Each row of a before or after table is a point. One or more steps were done to the points. Then noise was added and the rows were shuffled. The steps act on columns, c1 being the first. What was done? A step turns or swaps two columns, mirrors them in a line or flattens them onto one, adds a multiple of one to another, or multiplies or shifts one. Angles are multiples of 10 degrees, from the lower column toward the higher: turns from -170 to 170, lines from 10 to 170 but not 90. Use the fewest steps. Two steps may share a column if one is a turn and the other turns, adds or multiplies; they go together, in the order done. Otherwise the lowest column goes first.
In the rows, 128 means zero.

Before, 11 rows:
[[ 96 155 194]
 [149  90 130]
 [141 150 159]
 [155 114 164]
 [176  87 154]
 [175  93 153]
 [154 100 149]
 [100 110 118]
 [122  88 116]
 [159  87 140]
 [162 139 108]]
After:
[[154  93  81]
 [117 106 157]
 [148  98 101]
 [142  86  95]
 [164 115 101]
 [153  85  80]
 [108 137  95]
 [196 156 159]
 [130  88 108]
 [158 152 111]
 [118  88 134]]
Steps: turn c1 and c3 by -90 degrees

Before (11 x 8):
[[ 99  96 170 168 137 159 155 131]
 [169 131 136 111 107 147 138 151]
 [137 141  69 165  81  92 158 134]
 [ 88 157  96  89 119 136 130 129]
 [120 108 122 128  95  81  93  97]
 [138 182 148 122 155  97 110 152]
 [ 95 123 145 123 135 180  83 137]
 [113 155 132 113  84 103 123 138]
 [143 165 105 103 106 153 130 155]
 [118 150 141 146 100 133 150 108]
 [120 114 119 154 120 150 140 166]]
After (11 x 8):
[[143 130 119 193 129 148 141 127]
 [148 128 148 115  97 180  82 129]
 [ 91 181 149 113  96  96 111 147]
 [140 169 108  67 162 155 130 144]
 [162 137 142 171 155 134 149 130]
 [118 136 135  82 178 147 136 130]
 [168 144  67 221 188  93 162 134]
 [184 156 133  88 169 106 120 140]
 [167 101 123 129 164  81  94 119]
 [141 102 173 228  96 159 154 115]
 [168 153  99  31 114 133 130 136]]
Steps: multiply c5 by 1.6; turn c1 and c5 by 140 degrees; flatten c2 and c8 onto the line at 20 degrees; multiply c4 by 2.5

Before:
[[135 170  64 163 130 118 121 191 109 132  96  89]
 [122 169 118 127 112 159 127 146 153 138 128 137]
 [119 136 143 100  83  96 108 114 103 146 121  85]
 [148 174 139 144  90 141 161 177  96 135 125 147]
 [111 176 125 181 113 141  54 169  68  92 167 105]
 [129 137  60 142 106 126 132 135 143  88  88 181]
 [ 91 143  94 151 101 173 132 155 130 198 157 113]
 [182 104  88 143 146 148 121 139 131 143 159 153]
 [139 113 123 112 154 162 147 128  99 151 142 157]
 [112 150 129 184 110 106  96  98  98 103 122 113]]
After, 10 rows:
[[122 167 116 137 110 127 129 134 156 134 157 127]
 [113 152 129 115 119 122  94  90  99  80 106 183]
 [ 93 144  94 113  79 157 133 145 129 222 173 151]
 [110 173 124 106 124 165  53 160  68  65 138 182]
 [183 104  90 153 141 161 120 125 131 161 148 145]
 [130 137  62 183 119  88 132 129 142  56 128 141]
 [139 113 123 157 143 142 145 117  99 176 161 113]
 [117 135 143  87  79 119 109 104 106 130  96 101]
 [133 170  65  89 127  95 120 182 108 137 117 162]
 [147 176 138 146  90 125 163 164  96 118 141 144]]
Steps: swap c4 and c12; turn c5 and c10 by 20 degrees; multiply c10 by 1.6; swap c6 and c11; shift c8 by -10

Before (11 x 20):
[[118  97  92 164 105 146  92 138 113  85 116 140 141 165  94 125  83  86
   98  75]
 [117 188 147 106 130 169 159 134 173  79 112  95 147 126  75 139 150  82
  185  91]
 [ 99 106 129 143 135 159 124 127 192  92  72 143 195 150 168 141  89 136
  132 119]
 [172 100 172 125 123 117 103 121 117 154 127 128 162 124 149 148 140  99
  129  90]
 [104 183 113 129 111 149 112 126 103 157  70 126 133  88 109 162 167 143
  178 139]
 [127 185 104 111  83  88 134 167 189 128  78  88 159 128  98 184 148 136
  165 108]
 [167 161 105 152  98 116  69 109 123 106 163 105 205 152 157 106 159 164
  124 113]
 [107 120 116 102 138 115  95 129 182 122 149 127 124 118 118 187 105  95
   98 125]
 [187 104 153 174 108  85 127 186 103 156 146 160 121  82 154 179  96 143
  122  98]
 [ 96 120 185 142 134 150 108 123 103 130  75 156 122 111 131 111  99 151
  106 131]
 [181 104 152 127 142  95 141 139 108 121 122 176 139 160 148 126 109 158
  156  89]]
After (11 x 20):
[[166 173 106 154 115 115  71 107 125  99 127 108 209  89 158 134 158 166
  125 116]
 [126 122 109 113 144  86 135 165 192 131  50  90 160  83  97 149 148 138
  166 107]
 [181 105 154 127  93  94 144 142 108 110 141 173 141 130 148 120 107 155
  153  89]
 [185 129 153 176 178  84 126 184 102 170 159 163 121 124 153 191  94 142
  122  96]
 [ 97  69 130 140 104 159 120 130 190  85 113 144 196 126 165  98  91 134
  132 118]
 [119 154 143 106 130 173 159 133 175  81  72  97 146 130  74 132 149  80
  184  90]
 [104 115 114 126 171 149 113 124 102 169  50 128 133 126 110 122 171 146
  182 139]
 [ 98  81 188 142 141 149 114 127 102 133  96 155 120 139 131  73  96 150
  107 134]
 [121  99  94 166 103 144  93 139 112  75 141 144 141  95  94 115  83  89
   97  75]
 [176 109 171 124 136 114 105 124 118 158 148 130 159 125 147 147 138 100
  129  90]
 [106 139 119 106 135 117  91 132 183 125 154 125 128 142 120 199 106  95
   98 125]]
Steps: add 0.7 times c11 to c16; turn c2 and c11 by -50 degrees; add -0.3 times c14 to c10; turn c5 and c14 by 110 degrees

Before, 13 rows:
[[130  78 100 154 161 101 110 154 179 185 128 168 115 112 175 113 131 128
  112 110  78 119 128 109 178 209 151 116 141  72 157 143 153 144 128 164
  115 167 120 139 145 117 102 146 121 152 148 116]
 [ 89 115 104 115 151  92 113  92 137 165 135 154 158 143 122 116 149 117
  140 121 136 112 110 125 199 119 149 115 112 105 133 163 139 138 131  92
  130  91 191 119 131 116  93 100 137 121 104 128]
 [107 135 147 139 147  99 176  87 146 153 128 113  97 132 131 135 117 136
  166 131 128  81 173 128 169 155 161 137 137 112 119 144 155 135 142 122
  151 125 152 139 166 125 140 107 137 129 121 142]
 [111  64 129 199  71 157 138 103 154 136 152 121 146 117  93 127 130 175
   80 149  97 110 115 140 157 150 154 174 142 123  82  98 122 121 186 113
  146 101 114 202 136 164 173 128 155 127 105  99]
 [113 132  74 113  85 127 147 122 117 146 138 137 130 133 106 163  83 120
  146 180 167 133  78 116 173 158 188  94 126  68 179 176 113 137 195  59
  127  83 166 144 127 123  75 140  62  94 131  99]
 [162 116 141 134 124 119 124 117 134 150 139  72 162 147 148 155 149 136
  110 192 122 176 103 101  89 141 158 116 112  89 138 150 152 127 114 102
  115 111 149 171  97  89 132 135  65 105 144 174]
 [ 93 152 118 134 156  96 138 136 182 105  79 107 124  44 112 129 159 107
  116  87 127 136 115  88 109 136 107 129  90  89 122 124 101 143  80 139
  133 110 126  76 100 145 134  88 150 126  74 103]
 [118 143 107 131 138 131 109  78 150 155 140 152  98 130 117  95 117 160
   94 166 159 116 118 177 130 135 180 106  81 155 153 169 153 172 136 120
  104  80 121 166 114 144 100 127 136  88 124 169]
 [180 141 150 127  75 107 140  69 200 118 138  51 139 199 179 162 116 121
  130 122 152 118 145 143 144 151 136 141 160 156 141  91 149 123 127 105
  130  87 150 108 104 136 118 150  88 116 132  78]
 [128  75  89 150 137 144 143  63 152 145  63 158 143 152 161 122 111 125
  186  72  84 106 110 128 154  85 157  95 161 107 149 156 143 132 105 150
  131 116 184 139 153 110  92 150 104 145  92 127]
 [144  99  92 146 142  94 159 127 116 118 150 140 121  80  99 129 139 123
  118  99 106 104 161 163 114 157 164 153 119 135 106 150 103 172 142 128
  125  98 137  89 153 148  68  90 134 160  94 144]
 [118 161 150 116 154 176 157 107 194 173 215  97 143 137 112 135 108 178
  133 132 128  77 135 107 118 107 144 148 104 125 154 110 127 165  90 164
  108 144 102  91 117 110  93 131 193 116 152 130]
 [187 136 144 154 116  75 103 136 156 187  87 115 120 121 168  98 171 123
  122 177 130 144 125 152  96 165 195 119 126  97 139 118 167 164 124 154
   91 135  96 175 112 157 109 142 144 131 135  70]]
After:
[[ 93 150 116 135 161  91 136 155 181 108  51 111 123  41 115 126 145 111
  118  87 125 137 117  88 104 136 104 129  96  88 121 124 100 105  81 139
  129 112 133 104 103 136 136  82 150 127  75 102]
 [179 139 147 126  69 103 139  67 198 118 124  51 135 194 179 163 166 121
  130 126 155 128 143 142 147 158 135 141 157 164 145  87 138 121 128 102
  130  89 148 135  98 123 123 150  94 119 137  82]
 [ 89 122 106 112 149  90 106 109 141 166 108 154 160 146 123 113 171 116
  137 120 130 117 115 128 198 121 150 112 114 103 135 164 141 138 130  97
  127  97 195 149 132 145  91 103 133 119 107 128]
 [109  67 127 199  73 155 135 110 152 136 175 122 144 116  88 124 147 177
   78 147  90 109 113 136 154 160 155 175 141 127  85  93 125  94 186 112
  151  96 113 238 135 109 172 127 156 131 103 101]
 [131  76 101 156 162 102 111 181 178 181 106 167 115 111 170 108 109 133
  114 108  72 122 135 110 180 210 145 110 141  72 158 147 150 132 126 161
  113 169 120 171 148 150 108 146 126 151 149 114]
 [114 133  73 112  82 127 151  34 118 147 135 136 131 135 109 163 104 122
  142 180 169 136  78 113 168 156 189  96 124  64 178 175 116 132 201  60
  130  84 169 172 123 135  82 140  66  92 129 101]
 [160 122 145 132 124 120 125 108 137 153 132  67 163 145 152 151 148 136
  114 190 130 178 104 100  89 142 159 116 111  92 136 151 149 168 114 104
  115 109 149 198 101 140 131 135  67 103 150 177]
 [127  77  92 152 136 149 143  99 149 143  78 155 143 153 158 123 164 125
  188  75  83 108 107 128 160  86 151  91 160 109 152 151 144 140 104 148
  130 115 177 171 158 141  90 153 101 144  84 126]
 [193 131 150 154 119  74 106 174 156 182  49 120 123 124 169  93 153 125
  122 177 128 145 126 144  97 167 197 120 127  97 136 116 166  87 123 154
   89 138  94 207 115 149 107 145 143 128 134  73]
 [117 160 152 115 158 173 158  79 194 170 250  92 145 137 109 134 132 179
  135 130 129  78 133 107 120 106 146 149 111 122 154 113 133 135  88 166
  106 145 103 122 121 174  89 125 192 112 147 123]
 [142  99  95 148 143  99 158 188 113 123 124 135 126  77 105 126 132 124
  114  98 105 103 153 166 117 155 158 152 124 135 109 149 105  91 140 122
  124 101 136 123 157 165  72  94 127 159  97 145]
 [108 134 147 139 146  98 175  92 139 153 105 113  98 130 131 135 150 136
  170 132 132  81 171 128 165 156 159 137 137 116 115 145 152 126 141 122
  151 119 153 167 164 139 139 105 141 133 124 148]
 [111 143 112 125 139 134 110  23 152 160 145 157 102 131 113 100 162 156
   99 169 158 118 117 173 133 134 185 111  81 155 148 170 153  93 136 126
  106  78 121 200 117 162  98 127 134  91 124 170]]
Steps: add 0.7 times c6 to c11; turn c8 and c17 by -50 degrees; add 1.5 times c46 to c8; turn c34 and c42 by 110 degrees; shift c40 by 30
